Each row is a point. A path goes straight from each point to the next, and from the last back to the first. The post is the endless flat space through its rows: a point in 2 columns, a line in 3, a plane in 4, and so on, so that a path can go around it. Count how often the path circles the post. Going back the other way cancels.
In the rows, zero is written as 128.

Post (1 x 2):
[[152 123]]
Path (18 x 2):
[[117  93]
 [ 87 136]
 [146 163]
 [216 145]
 [169 105]
 [134  56]
 [ 71 121]
 [114 149]
 [128 105]
 [157  71]
 [181 122]
 [182 177]
 [111 159]
 [100 111]
 [131  50]
 [210 111]
 [223 148]
 [170  84]]
Times around: 0

Post (3 x 4):
[[170  91  41 170]
 [118 114 161  68]
 [ 95 142 165 115]]
Path (27 x 4):
[[139 131 172 160]
 [149  32 105 181]
 [ 49  88 172  56]
 [118 129  76 116]
 [ 91 208 142 111]
 [156 134  86 181]
 [138  95 183 106]
 [ 96  60 157 166]
 [ 72 100  92  98]
 [109 130  68 111]
 [ 38 181 198 118]
 [103 182 155  66]
 [145 178 144 119]
 [186 111 145 125]
 [151  72 141 129]
 [ 58  87 141 137]
 [111 113 108 114]
 [126 184  61 122]
 [206  97  83  78]
 [182  98 178 148]
 [108  79 154 149]
 [ 91  56  91 163]
 [ 47 120 116  70]
 [139 135 117  84]
 [200 151 172  56]
 [182 110  77 134]
 [146 177 152 110]]
Times around: 4

Post (7 x 8):
[[158 103 142 138 159 102  93 127]
 [ 62 120 142  33 103  97 146 128]
 [173 133 124 158 141 168 129 118]
 [162 195 210 130 147 144 104 109]
 [157 187 163 136 113 141  57  96]
 [106  45  73 110  78  66 180  53]
 [ 92 139 185  39  60  85 166 207]]
Path (20 x 8):
[[159 136 189 247 167  92  89  78]
 [101 150 201  98 108 121 165 107]
 [144  51 132 103 167  75  81 155]
 [215 195 208 151  92 159 139 121]
 [161 150 120  73  54  88  92 156]
 [222 100 179 112 117  88 105 106]
 [116  40 118  83 132 113  56 201]
 [ 90 155 231  97 150 102  93 100]
 [126 119 149 149 170  64  97 114]
 [156 141 132 150 105 109 161  85]
 [107 167 170  36  97  86 115  90]
 [246 156 127 152  93 118  70 105]
 [168 151 119 125 138 144 133 142]
 [117 162 127 138 138  94  82 111]
 [118 102 173 172  75 100 169 199]
 [148  83 189 155 117  84 189  86]
 [178 113 210  97  89  82  83 106]
 [215 146 136 109 126 128 118  37]
 [152 135 151 104 149 100  74 148]
 [ 99 153 137  92 167 124  92 127]]
Times around: 1

Post (8 x 9):
[[113 136  95 140 157 102  90 169 108]
 [114 176 185 169  79 143 139  94 100]
 [122 130 179 153 116 122 168 163 123]
 [106 164  73 131 109 165 140  99  62]
 [ 83 205 153 204   7 153 140 113  91]
 [ 84  64 137 102 205 149  90 174 196]
 [177 102  77 112 161 109 133  95 174]
 [160 180 130 114 153  93 174 127 187]]
Path (20 x 9):
[[158 135  95 128 120 200 159 155 114]
 [146  87 111  39 197 142 150 159 153]
 [160  74  67 162 133  42  53 132  98]
 [118 148 153 156  87 127 197 126 179]
 [108 202 111 187 151 125 129 201  46]
 [140 199 158 120 152 105 174 233 149]
 [152 105 102  87 117  96 136 115 130]
 [106 168  67 111 165  96 189 130  35]
 [109 116 144 209  96 121 150 114 117]
 [156 147 118 157 116 135 144 152 135]
 [157 166 141  86 108 149 188 120 166]
 [145 241 119 115  88 140 197  30  38]
 [129  84  75 164 103 101 128  32 142]
 [ 41  95 234 137  92 127 141 163 141]
 [137 176 186 150  69 113 122 155 126]
 [180 125 115 174 117 122 103  95 133]
 [100 217  71 215  96 110 133 149  97]
 [111  96 116  96 145 192 174  41  96]
 [123 135 136 147  70  95 148 164 163]
 [136 163 154 124 160 103 131 199  99]]
Times around: 1

Post (11 x 12):
[[ 71 143 108 159 169 125 102 249  91 111 187 121]
 [132  97 138 106 164 156 135 158  94 183 115 114]
 [166 148  81 139 145 130 110 118 131 137 176 128]
 [124 156 128 158 124 146 186 173 119 114 175 113]
 [105  63  50 163 147 103 101 114 120 149 118 169]
 [111 101 102 159 147  86 133 112 138 157 107  87]
 [156 101 122 144 161 116 134  87 109  92 120 132]
 [178 135 152 105  81 145 101 124 170 164 127 119]
 [189 169 156 142  82 156 116 129  88 139 109 117]
 [133 199 110 123  91 139 123  96 138  97 124 149]
 [131 113 146 131 134 107 145  97  89 122 185 115]]
Path (18 x 12):
[[122 153 127 125 160 125 160 174 102 176 118 116]
 [121 120 156 104 188 139 117  87  83 100 120 192]
 [179 117 164 130  81 174 102  75 107 171 196 153]
 [ 92  88 121 145  64 148 132 106  90 137 134 122]
 [174  80 109 157 132 104 158 133  84 138 184  59]
 [110 138  73 153  99 108 140 186 140 154 155  77]
 [126 108 149 153 126 160 183 200 159  97 174 116]
 [123 100 145 121 151 166  97 129 130 115 128 142]
 [134 154  98 145 131 112  89 107 128 128 175 146]
 [121 173 110 170  92 116 196 147 145 180 107  90]
 [151 130  93 151 105  98 141 125  97 126 166 104]
 [173 104 125 133  64 126 149 154 128 158 145  98]
 [199 167  68 140  65 113 152  87 131 124 142 164]
 [151 160 178 130  96 127 158 134 194 182 102 106]
 [138 115 152 177 186 169 165 108  50 153 133 117]
 [ 97 133 150  95 167 164 119 162  81 152 140  98]
 [108 122  84 130 132 110 148 112 151 143 125  76]
 [129 122  85 132 158  73  99 157  57 150 169 102]]
Times around: 1

Post (17 x 18):
[[125 198 120 126  80 103 156 111 136 112  91 176 122 173 124 103 124 144]
 [147 116 104  98 137 108 155  86 121 131 126 190 143 160 142 133 189 131]
 [147 141 185 112 135 156 107 165 156  84 164 110 155  97 127 158 128 124]
 [128 134  88 103 141 130 144  89 140  97 135 131 130  74 162 127 117 175]
 [129 146 128 172  84 106 105 145  99 126 104 136 112 123  91 110 170 139]
 [128 142 158 174  40 132 140 111 152 160 101 154  96 106 109  89 120 124]
 [122 147 141  83 141 115  91 160 131 133 137 127 163  96 160 144 162 139]
 [149 141 140 110 161 114 201 168 158 118 106 117 169 138 134 117 217 188]
 [221 137 128 151 115 127 145 153 124 159  76 139 135 124 109 152 170 112]
 [142 181  98 133 104 103 166 133 136 140 126 109 107 101 146  70 149 166]
 [142 128 123 145 113 131 123 150 107 102 130 133 155 123 180 145 179  95]
 [134 111 121 129 124 121 147  65 158 160 106 131 135 183 134 102 142 134]
 [114 171 105 160 166 171 133  81 161 119 158 137 165 108 110 145 125 122]
 [ 93  89 105  99  73  92 122  87 143 109 175 150 114 137 112 140  89 103]
 [146  66 128 103 168 126 117 136 133 164 162 132 143 146 127 163 116 115]
 [144 120 175 155 107  84 144 117 159 137 114 139 146 117 119  88 147 109]
 [144 107 142 112 140 172 156 134 127 100 103 105  63  99 159 120 128  91]]
Path (26 x 18):
[[104 123 174 167  94 131 130 148 143  73 119 163 151 180 151 157  77 128]
 [124 189 130 144 144 120 164  76 155 130 158 129 128 128 126  95  70  96]
 [130  91 105 137  97 135 181 151 101 113 135 139 130  70 123 153 119 111]
 [129 161 122 127 145 144 126 125 173  91 141 145 178  55 165 116 153 116]
 [111 130  74 140 129 105 139 130 147 184 169 156 157 131 138 134 115 143]
 [147 112 157 108  98  60 138 144 147 167 134 171 131 141 153 101 119 158]
 [150  98 122 164 151 157 121 110 148 134 132 185 135 130 100 124 140 118]
 [162 140 147  90 158 152 143 144 152 102 153 128 174 142 151 139 144 131]
 [ 91 185 131 110 180 151 185 115 123   7  59 119 123 127 120 133 166 126]
 [154 178 154 183 179 208 137 117 148 151  93 151 147  71 149 152 146 102]
 [123 120 125 126 172 118 147 114 174  90 163 200 173 128 140 166 144 102]
 [107 126  74 161 136 140 110 108 147 159 127 124 126 168 103 103 134 124]
 [155 119 180 174 128 126 118 103 125 144 103 128 163 101 142  54 206 136]
 [141 101 121  88 165 153 156  73  98 162  70 187 113 174 115 163 153 136]
 [128  58 125 130 146 137 199 129 126 161 134 162  98 181 174 140 144 207]
 [189  97 130 101 132 124 156 116 160 130 136 149 158  73 161 146 192 134]
 [134 115 121  70 107 113  91 175 109 111 132 157 179 135 172 154 159 160]
 [181 155  96 149  80 108 171 158  94 159  91 151  95 134 122 110 149 139]
 [144 162 179 102 139  74 103 137 137 127 108 110 145 109 147 102 166 138]
 [ 54 158  68 149 152 122 139 113 129 101 148 145 124 145 155 140 127 132]
 [165 137 116 116 151 127 169 122 163 145 154 100 104 173 117  75 142 130]
 [143 170 140  86 132 144 169 161 144  69  99 135 145 108 163 126 154 182]
 [151 176 126  97 121 163 151 132 106 110  74  64  81 134 135 138 117 153]
 [142 130 172 137  70 140 169 172 181 100 161 112 177 102 182 155 155 141]
 [148 160  95 167 119 137 102 139 149 165 148 147 118  82 126 138  99 148]
 [197 152 145 130 113 125 109 171 148 137 131 159 138 152 143 126 108 132]]
Times around: 3

Post (17 x 18):
[[ 97 161  76 154 153 116 221 136  73 148  93 116 179  71  95 111 140 187]
 [181 147 165 186 124 151 124 140 168 153 176  83 100 114 121 163 127 148]
 [108 188 140 159 105 141 138 154 108 134 153 117 121 161  36 153 159 100]
 [109 148 117 111 175 136 155 104 126  88 175 110  96 161 114 103   7 131]
 [115 121 146 100 145  92 164 127  81 174 190 148 127  52  91 102 148 116]
 [154 104  91 145 169  60 120 155 119 152 175 190  96  90 162  45 176 130]
 [ 98 136 149  43 115 109 153  86  78  99  87  61 139 146 145 106 137 107]
 [115 131 129  54 139  90 104 122  91 139 159 121 183 137 118 118 136 129]
 [130 126 176 131 110 171 116  78  75 129 161 136 116 112 155 128 142 168]
 [155 133 102 143 136 190 141 103  91 169  85 182 174  90 137 152  90  74]
 [156 124 196  63 118 150 173 117 110  50 130 144 140  80 120  96 108 153]
 [ 97 165 110 192 128 128  97 101 108 124 134  80 160  78 110  87  89 120]
 [ 66  92  82  70 181 179 151 129 105  98 100  90 157 153 137 147 139 137]
 [158 117 139  91 141 148 142 121 154 133 100 162 105  75 131  67 159 154]
 [ 89 129 124  81  94 150 100 180  57 105  95 119 104 127 158  70 150 171]
 [109 141 101 127  51 102 119 143 145 117 171 166  67 153 117  85 103 112]
 [ 87 158 157 149 209 136  98 166  87 111 176  90  86  61  69 231 138 218]]
Path (31 x 18):
[[108 164  71 172 202 128 137 118 129 140 192 149 160  70 113 130 134 148]
 [140 183 140 101 158 221 147  86 139  98  95 119  82 118  46 157 196 124]
 [108 128 138  81 134 121 135 171  30 125 163 149 158 132  78  63 159 115]
 [131 136 113 153  95 105 139 122  71  92  65 171 129  73 155  95 137 164]
 [ 50 153 145 134 169 146 186  85 109 131 113 122  78  95  88  81 135 145]
 [176 171 146 120 138 130 144 110 152 127 130 180  96  96 155 123  92 129]
 [120 137 119 102 119 109 172  39  98  99 145 131 127  80 142  82  26  43]
 [187  95 146 134 173 144  64 139 132 102 172  94  86  52 139 123 177 155]
 [210  90 161  86 106 134 147 208  80 141 127 138 176 121 112  89 119 109]
 [162 167 209  94 115  58 169 162  23 135  88 112 123  72 144  70 174 172]
 [147  99 146  59 173 163 222 111 115 113 104 116 122 124 177 125  72  89]
 [126 132 131  90 157 125 184  78  76 126 160 105 168  71 189  58  83 176]
 [141 104  89  78 104 187 148 159  60  81 135 127 182  98 186  94 105 146]
 [168 117 132 101 116 153 134  60 158 174 157 187  96 169  95 133 153  91]
 [138  99 145 100 107  90 130 168 118 114 156 112 136 124 150 107  40 154]
 [113 101  92 109 151  85 140 136 156 102 100 165 160  52 123 108  88 219]
 [160 112 147 138 105  98 162 133  87 155 204  88 123 150 139 102 136 111]
 [123 124 120 127 112 114  50 128 122  91 144  67 115  77 146 124 168 101]
 [159 158 149 117 129 172  74 114  99  71 147 154 178 154 143 163  94 109]
 [128 183 135 147 106 134 185 142  98 133 101 155 194  54 112 142  65 142]
 [136 114 151 107 124 119 148 127 135 149  68 174  94 143 144 144 148 127]
 [114 113 156 132 213 176 141  46 115 103 108  46 186 104  55 175 100  70]
 [128 118 124  85 176 155 126 118 118 124  62  65 139 116  80  94 154 152]
 [105  84 195  99 148 146 188 123  99  62 209  79 177 170  93 132  90 144]
 [ 35 145 144  78 161 113 123 160  71 146 138  88 113  68  93 143 110 151]
 [ 49 161 173 128 127 123 164  70 124 111 204  77 100  75  70 144 184 131]
 [105 154  96 116 113 125 168 100 100  91 148 140 153  91  92 107 160 122]
 [ 41  84  60  97 132 147 165 116 112 182 196  40 138  47  39 108 136 137]
 [109  84  86 138 168 115 168 121  54  86 121 191  79 132 164  88 130  58]
 [ 54 109  58 101 139 118 155  88  64 160 141 197 131 143 132 120  60 124]
 [ 92 124 136 166 161  90  69 154  90 117 158 129 100  96 185 118 126  82]]
Times around: 3
